Every row gives one point. The ring and each string are closed loops that go straight from each point to the next, and from the last back to the first. Before rounding, they use only three directions, however many columns there are. How many times does the string pass through the ring? Passing back the other way cancels.

Ring (8 x 4):
[[ 35  31  16  10]
 [ 11  43  -6   1]
 [-17  33 -31 -25]
 [-25  17 -36 -34]
 [-22 -12 -28 -28]
 [ -4 -23  -9 -13]
 [ 30 -15  19   2]
 [ 44   5  27   8]]
String (16 x 4):
[[  3 -39  -1 -18]
 [  8 -26   6  11]
 [ 18 -14  12  18]
 [ 63 -12  45   9]
 [ 77   7  51   4]
 [ 39  24  24  27]
 [ 45  42  23  16]
 [ 38  59  12   2]
 [ 18  45  -5 -18]
 [  5  23 -11 -15]
 [-15  20 -21   3]
 [-37  28 -46 -30]
 [-41  12 -52 -56]
 [-39  -1 -39 -12]
 [ -5   5 -13  -5]
 [ -2 -22 -11 -35]]
Times through: 0

Ring (7 x 9):
[[ 21 -10 -64 -21 -24  42  32   1  19]
 [ 45   0 -38  -4 -24  23  20 -14  34]
 [ 39  23  21  10 -14  -4 -10 -19  35]
 [ 14  30  57   8  -7 -23 -29 -11  20]
 [ 14   2  34   0 -18 -36 -16  -5  10]
 [ 11 -22 -21 -16 -27 -12  12   5   3]
 [  1 -22 -52 -28 -25  21  26  12   0]]
String (26 x 9):
[[ 62 -20 -44  -1 -34  -3  25 -18  34]
 [ 20   4 -19 -10 -18  16  10  -4  20]
 [  0  22 -14 -15  -8  41   5   2  17]
 [ 60  16 -21   7 -20  21  12 -24  48]
 [ 79   7  -6  18 -26 -10   6 -33  54]
 [ 79   3   4  20 -28 -26   2 -33  50]
 [ 38   7   6   4 -20 -10  -2 -15  29]
 [ -3  27  22  -7  -6  13 -12   0  14]
 [ -9  49  65   3   4   1 -35  -4  16]
 [  3  50  93  14   3 -28 -47 -12  21]
 [ 34  19  62  17 -14 -47 -29 -19  27]
 [ 47  -2  27  12 -24 -44 -11 -19  27]
 [ 12   6   3  -8 -16   0  -1  -2  14]
 [-22  22  31 -13  -5   3 -17   9   0]
 [-22  17  25 -15  -7   2 -14  10  -2]
 [ 28  -8  -5  -4 -24 -14   4  -7  17]
 [ 31 -12 -11  -5 -26 -16   7  -7  18]
 [  1   5  -5 -14 -15  10   2   4   9]
 [-23  -8 -24 -30 -16  19  11  18  -9]
 [-19 -31 -62 -40 -26  26  31  23 -14]
 [ 11 -44 -85 -34 -36  22  44  13  -2]
 [ 35 -31 -60 -17 -34   7  32  -2  16]
 [ 19 -13 -40 -17 -25  16  21   1  14]
 [-20  10 -29 -28 -10  46  12  15   1]
 [ -3   3 -38 -24 -15  40  18   8   9]
 [ 29  -8 -36 -11 -24  15  19  -5  21]]
Times through: 3
String (31 x 9):
[[  13    9  -16  -11  -15   22    8   -2   18]
 [  58  -10  -24    3  -29   -8   15  -19   35]
 [  78  -10  -23   12  -32  -15   15  -29   47]
 [  65   -3  -11   10  -28  -14    9  -24   41]
 [  39    1   -5    1  -22   -7    4  -13   28]
 [  32    6    2    1  -19   -5    0  -12   26]
 [  67    0   12   17  -27  -33   -3  -28   41]
 [  47   31   60   23  -11  -34  -29  -27   40]
 [   1   60   97   15    7  -19  -50  -12   23]
 [ -28   55   79   -2   10    2  -42    3    7]
 [ -11   28   34   -8   -4    5  -19    3    8]
 [ -25   39   60   -6    3   -2  -32    6    3]
 [  -7   20   31   -8   -8   -3  -16    2    7]
 [  29   -2   10    0  -22  -22   -3   -9   19]
 [  44  -13   25    9  -28  -56   -9  -16   20]
 [  27  -15   31    3  -26  -58  -12   -8   10]
 [   2  -13   23   -9  -22  -41  -10    4   -3]
 [  -3  -19    5  -16  -23  -30   -1    8   -6]
 [  30  -47  -26  -12  -40  -46   17    0    2]
 [  49  -46  -40   -7  -42  -36   24   -8   15]
 [  40  -27  -32   -7  -33  -17   19   -8   18]
 [  33  -38  -54  -17  -36   -7   30   -1   11]
 [   6  -36  -73  -32  -32   22   37   13   -1]
 [ -36  -17  -79  -50  -18   64   37   30  -16]
 [ -24   -2  -50  -36  -14   52   23   20   -5]
 [  -1   -1  -34  -23  -17   31   16    8    7]
 [  20   -9  -40  -16  -23   20   21    0   16]
 [  59  -31  -71   -9  -38   10   39  -13   31]
 [  57  -30 -100  -17  -37   41   52  -10   33]
 [  21   -1  -74  -23  -21   63   37    1   24]
 [   7   13  -39  -19  -13   51   18    2   19]]
Times through: 3
